Rows are points. To make a cloud, some directions were put in groups of two or more. Within a group, all points are equally far from the middle, so they leave a hole (a ring in 2 directions, a hollow ball in 3). The other directions are filled evenly. Then the cloud was stretched, turned, moved and blurred a little. Count the holes, and give their numbers of directions, smallest first.

Cloud (15 x 2):
[[ 15 -51]
 [-40  -6]
 [-38 -13]
 [-15  41]
 [-16  39]
 [  8  48]
 [-20 -42]
 [-36 -22]
 [ 55  21]
 [-29  27]
 [ -7 -49]
 [ 38 -43]
 [-38 -11]
 [-33  22]
 [ 38 -42]]
Holes: 1 (2)

Cloud (22 x 3):
[[-52   6  15]
 [ -4  46 -48]
 [-15  55 -13]
 [-53 -25   1]
 [ 43  28   5]
 [-16  55 -33]
 [-10   3 -58]
 [-24 -13 -50]
 [-49 -26   9]
 [-45  41 -19]
 [ 36  39   1]
 [-60  -3 -29]
 [ 39  20 -31]
 [ -4 -29  34]
 [-32 -35  19]
 [ 27  -3  35]
 [-22   3  35]
 [ 22 -36   8]
 [ 42  34  -2]
 [ 48  -1   2]
 [ -9 -26  36]
 [ 12  -4  40]]
Holes: 1 (3)

Cloud (31 x 4):
[[ 42 -28 -16 -21]
 [-31 -17  14 -52]
 [ -8 -12  12  -8]
 [ 16 -10  41 -45]
 [ 60 -14  -2  -6]
 [ 32 -12 -21 -17]
 [ 28 -25  29 -41]
 [ -5   4  23  -1]
 [  0  15  40  27]
 [ 41  25 -17   2]
 [ 24 -24  25 -19]
 [  1 -16 -28 -14]
 [ 20  17 -27  21]
 [ 27 -32 -23 -38]
 [ -8 -30  47   7]
 [ 38  19 -16  35]
 [-41  -1  -1   7]
 [-38  12   2  11]
 [ 28 -15  20  -4]
 [-10 -18 -23 -24]
 [  3  26 -18  20]
 [  8  21 -14 -23]
 [ 22  29  22   8]
 [ -5 -43   8 -36]
 [ -3 -41   6 -50]
 [ 19  11  55 -12]
 [ 15  33  15  26]
 [ -4  35  49  12]
 [-23   4  14   3]
 [-13   3 -27  11]
 [ 28 -33  21 -37]]
Holes: 0

Cloud (51 x 6):
[[-17   1 -11  14 -38 -22]
 [ -3  -2 -21  -2   9   5]
 [ -8 -10 -13   9  11 -16]
 [-26  -5  -8  42 -12  27]
 [  7  20  -7  14 -12  -8]
 [-26  15  20  12  -1  -2]
 [  5  -2  14 -18  32  18]
 [ 25  -1  21 -14  16  -3]
 [ -7  29   9  -7  -9   9]
 [  2 -20  -7 -36  14 -11]
 [-10   3  33  -7  12 -13]
 [  8  -2 -20  15  -9   3]
 [-29 -20  15 -33  12   4]
 [-16 -25  -7  28  22   0]
 [-42  17 -23  26 -10  -2]
 [-11   6   7 -36  26 -22]
 [  8   8 -18  35   1  10]
 [  3  -3   7 -14 -19  15]
 [ -2  10 -17  16 -17  13]
 [-38  27  -2  46 -20  24]
 [-10   0  20 -19   5  18]
 [  8 -17   7 -47  25 -22]
 [  1 -10   0 -54  10  13]
 [ -4 -15  26 -25   9 -29]
 [-14 -24   3  15  23  -3]
 [ 12 -23  14  17  11   8]
 [-11 -27  19 -50  32 -16]
 [ -4 -14   8  23 -17  13]
 [-43  -8 -10  11  -4  11]
 [ -4 -27  -5 -21  30 -14]
 [  0  -1  19  15 -18   3]
 [ -3 -35  11   6   1   8]
 [  2 -25  15  -8  20 -26]
 [-29   9  -7  60 -10  17]
 [-23  -2  20  -4 -16   0]
 [-11 -21  -3  44  15  12]
 [-21   3 -27  12   1  -1]
 [ 20 -10  -3  -9  -3   1]
 [ 12 -20 -19  -1  21  -2]
 [-19 -38  -7  -2 -18  -1]
 [-10   1 -26  12   8   0]
 [ -4 -10  33 -31  30   7]
 [ -3 -31  31 -49  18 -22]
 [-30  -1   8   3  20  25]
 [-35  -8  11 -13   2  15]
 [-17  -2  10  28  14  -5]
 [ -9  25   4 -20   9  12]
 [  1  29  19 -22  12   1]
 [ -4  11  20  25   9   3]
 [ 18 -25  42 -38  23  -5]
 [-38   7   1   8 -14  -7]]
Holes: 1 (2)
